Each point is reached from the start by the listed moves, each made 0, 1 or 2 times, or once backwards (-1), plus a little noise. Say if it took an odd or an even number of moves. Then give how often each move was made.
In the rows, 128 means zero.

Moves:
(1): [136 137 100 138]
(2): [140 135 119 102]
(3): [161 123 109 135]
Start: [118 128 153 128]
Points:
[148 127 114 173] -> odd (1, -1, 1)
[ 90 131 190  82] -> odd (-1, 1, -1)
[ 99 113 192 144] -> even (-1, -1, 0)
[122 165  98  88] -> odd (2, 2, -1)

Moves:
(1): [145 130 136 127 132 142 127 140 131 126 130 128 139 131 128]
(2): [130 143 129 113 131 115 134 130 135 124 121 117 136 120 117]
(3): [128 125 134 130 137 127 143 128 120 137 137 123 114 126 132]
(4): [139 144 118 138 120 116 122 121 118 114 148 137 123 136 117]
(5): [152 122 141 130 127  99 110 122 147 121 118 136 127 122 129]
(6): [123 126 111 136 133 125 113 125 132 134 128 124 114 118 153]
(7): [133 123 114 130 138 138 133 129 130 123 119 127 121 145 122]
(8): [121 136 126 126 133 129 130 123 125 134 115 140 128 120 122]
(9): [112 135 131 135 131 119 131 129 124 110 120 132 124 129 126]
(10): [125 130 127 138 131 135 114 129 124 132 126 123 135 130 119]
(11): [120 142 135 115 129 131 119 133 137 138 119 123 120 137 131]
(12): [116 127 137 145 126 127 148 130 143 137 137 133 122 128 126]
Start: [131 125 120 125 140 126 126 128 119 139 128 132 137 130 126]
Points:
[108 136  75  99 124 108 117 113  95 124 130 120 149  90 149] -> odd (-1, 1, -1, 0, -1, 1, -1, 0, 0, -1, -1, -1)
[106 153 139  68 188 176 182 159  90 148  82 103 135 149  99] -> even (1, 1, 2, -1, -1, -1, 1, 1, 1, 0, 1, -1)
[185 151 101 103 177  97 108 139 171 130  88 128 132 103 152] -> even (2, 2, 0, 0, 1, 2, 1, 1, 0, -1, 0, 0)
[131 172  88 131 183 134 110 115 107 188 118 120 103 129 105] -> even (0, 1, 2, 1, 0, 1, 1, 2, -1, 2, 1, 0)
[153  88 133 180 158 119 112 115  98 152 147 136 122 123 126] -> odd (0, -1, 2, 0, 1, 0, 0, 0, 0, 2, -1, 0)
[202 222  77 107 178  69   7 126 168  88  49 150 129 145 102] -> even (2, 2, -1, 2, 2, 2, 2, 2, 1, 1, 2, -1)
[143 116 152 107 141 195 211 180 170 159 137 110 179 161 105] -> odd (2, 1, -1, -1, -1, -1, 1, -1, -1, -1, 0, 2)

Moves:
(1): [133 136 140 127 128 129 123 131 134 126 132 126 120 122 132 137 130 134
 135 119 129 136 131 123 125 118 136]
(2): [124 138 142 126 123 122 112 139 134 108 144 110 131 115 122 122 120 132
 152 133 128 126 129 126 103 116 126]
(3): [139 117 125 125 145 121 119 126 125 128 126 126 127 135 130 120 119 119
 140 120 123 128 135 132 115 132 127]
(4): [117 135 131 149 118 124 127 115 132 151 128 129 130 113 129 125 141 136
 111 139 139 116 105 136 131 116 134]
(5): [127 140 129 136 127 129 129 137 123 117 122 138 131 132 128 129 121 135
 133 130 138 126 120 126 132 125 116]
(6): [127 127 132 129 126 129 124 117 130 122 123 134 131 139 120 136 127 116
 135 118 123 132 129 134 121 128 132]
(7): [132 122 130 127 127 117 139 121 133 132 123 139 129 132 113 123 128 120
 123 126 136 121 133 138 133 128 130]
(8): [112 133 136 133 124 126 135 130 122 140 128 127 125 134 129 120 124 133
 116 139 133 127 127 127 127 124 140]
(9): [134 122 135 111 142 137 126 133 139 135 134 139 125 138 128 124 137 142
 129 128 112 122 135 148 123 129 137]
(10): [121 131 128 122 135 122 125 130 127 123 135 136 129 114 127 120 113 129
 127 117 140 126 112 133 125 118 127]
(11): [129 120 131 132 137 132 130 130 123 129 123 134 126 140 117 134 136 117
 126 137 133 131 116 127 150 116 125]
(12): [123 125 125 127 120 125 130 131 118 130 131 135 115 126 134 127 128 126
 128 126 121 126 119 126 128 136 124]
(13): [131 134 124 121 131 120 127 117 119 132 129 132 133 135 126 138 128 128
 123 136 124 129 128 131 141 138 128]
(14): [131 127 145 124 109 133 132 135 118 130 141 132 132 140 127 143 133 141
 130 103 147 125 120 116 121 140 110]
(15): [136 140 147 144 120 145 126 129 129 128 140 126 138 128 138 128 145 114
 136 131 127 122 127 127 131 124 140]
(16): [112 136 134 119 127 134 127 136 125 135 121 130 132 118 124 128 133 134
 139 133 139 135 123 127 136 124 123]
(17): [146 129 113 122 138 126 131 121 120 125 131 127 122 129 130 123 134 122
 130 125 124 133 132 143 119 121 126]
(18): [112 136 136 114 122 128 118 117 140 133 127 130 126 122 130 109 134 141
 132 124 122 128 134 132 122 123 114]
(19): [147 127 118 138 128 122 135 124 123 129 141 141 131 128 122 116 139 131
 128 124 123 134 123 120 126 131 128]
(20): [134 116 128 130 122 121 128 130 122 117 117 144 138 142 126 129 120 118
 129 126 136 119 128 119 129 120 135]
(21): [130 127 130 125 129 130 120 134 137 123 130 127 120 126 129 114 134 134
 126 126 134 132 131 140 120 132 132]
(22): [120 143 132 127 128 120 131 132 129 123 126 123 131 131 127 125 136 127
 136 124 125 131 117 128 121 126 127]
(23): [116 123 115 124 129 121 123 139 126 137 135 130 121 133 126 121 128 127
 134 127 129 129 126 133 137 128 129]
(24): [129 127 131 125 129 121 128 122 142 124 129 133 126 131 135 124 115 121
 138 138 138 130 124 128 124 127 132]
Start: [123 128 126 136 130 127 121 124 127 142 139 115 124 133 131 132 140 157
 134 122 133 134 133 128 109 129 125]
Points:
[ 45 203 200 197  83 128 111 109 149 148 100 136 191 143  86 144 185  94
 193 218 190 126  71 101 209  44 140] -> even (0, 1, -1, 1, 1, 1, 1, 0, -1, -1, 2, -1, 1, -1, 2, 2, -1, 1, 0, 1, -1, 1, 1, 1)
[249 121  95 163 184  66 182  57 150 129 129 140 145 161 149 106 142  69
 136 127 117 128 156 151  76 105 205] -> odd (1, -1, 1, 0, -1, -1, 2, 0, 0, 0, -1, -1, 0, -1, 1, -1, 2, -1, 1, 1, -1, 2, -1, 2)
[209 126 154 105 181 100 135 107 146 104 121 188 139 215  98 166 168  75
 235 102  62 151 165 161 103 130 195] -> even (2, 0, 1, -1, 0, 2, 2, -1, 2, -1, 0, 1, 1, -1, 1, 1, 0, -1, 1, 1, -1, 2, 0, 1)
[210 125 160 244  54 106 169  83 118 163 160 170 162 121 134 137 224  99
 130 106 127  77  89  95  89 109 189] -> even (1, 0, 0, 2, -1, 0, 2, -1, 0, -1, -1, 2, -1, 0, 2, 0, 0, -1, 2, 2, -1, 1, -1, 0)
[ 28 159 214  28  79  83 124 141 108 146 125 217 147 198  63 171 114 209
 183  67 192 107  92 157 114 104  95] -> odd (1, 1, -1, 0, 1, 2, 2, 1, 2, 1, 0, 1, 2, 2, -1, 2, 0, 1, -1, 2, -1, 1, 1, 0)
